Each wall is flat, endless, passes through zero and stands at right angles to its row. A trip goes straight from one point to another. List the walls that it crosses, first one first.

Walls:
(1): [-19, -24]
(2): [44, -27]
(3): [42, -7]
(4): [10, 30]
Trips:
[-6, 34] to [-60, 4] => 1, 4
[-5, -3] to [-19, -36] => 2
[37, -10] to [2, -44] => 4, 1
[12, -19] to [-36, 17] => 3, 2, 4
[6, -11] to [3, -45] => none
[-29, 0] to [-17, 11] => 4

Walls:
(1): [-9, 13, 7, -60, 25, -8, -6, 13, -3]
(2): [2, 27, 4, -2, 19, 15, -25, 13, 24]
(3): [28, 3, 20, -23, -2, -13, -11, 26, -11]
(4): [17, -18, 15, 19, 5, 12, 40, -5, -39]
Trips:
[10, -8, 26, -13, 9, -32, 11, 37, 3] to [12, -25, -33, -4, -18, -28, 7, 2, -6] => 1
[3, 12, 10, -25, 5, 8, 4, -1, -30] to [38, -12, 13, 1, -11, 0, 10, 27, -7] => 1
[11, -13, -29, 11, -8, -3, -1, -13, 17] to [27, 1, 17, 1, -17, -1, -7, -23, -23] => 4, 3
[12, 19, 16, 7, 9, 4, -7, -31, 31] to [-17, -16, 2, -17, 33, 4, 5, -4, 6] => 1
[8, 13, 3, 7, -1, 9, -14, 13, -1] to [-3, 15, 20, 4, 8, -18, 35, 5, -35] => 4, 1, 2
[1, 1, -14, -30, -11, -9, -2, 6, -8] to [21, 15, 1, 13, -9, 15, -31, -2, 7] => 2, 1
[8, 10, -5, 6, 9, -9, -10, -29, 5] to [-10, 3, -8, -30, 12, 11, 10, 23, -15] => 1, 3, 4
[-9, -19, 2, 28, 8, -25, -8, 17, 0] to [-4, 34, 6, -17, 2, 2, 6, -25, -10] => 4, 1, 2
[16, 25, 9, -5, 7, -17, -7, 19, -34] to [13, -17, 14, 44, 16, -18, 15, 13, 40] => 1, 3
[-5, 0, 11, -7, 10, -1, 4, 16, -19] to [-20, 9, 11, -7, -8, 1, 7, 1, -26] => none
[-7, -15, 13, -16, 13, -7, -36, -4, -24] to [40, 17, -2, -10, 8, 12, -7, 23, 11] => none
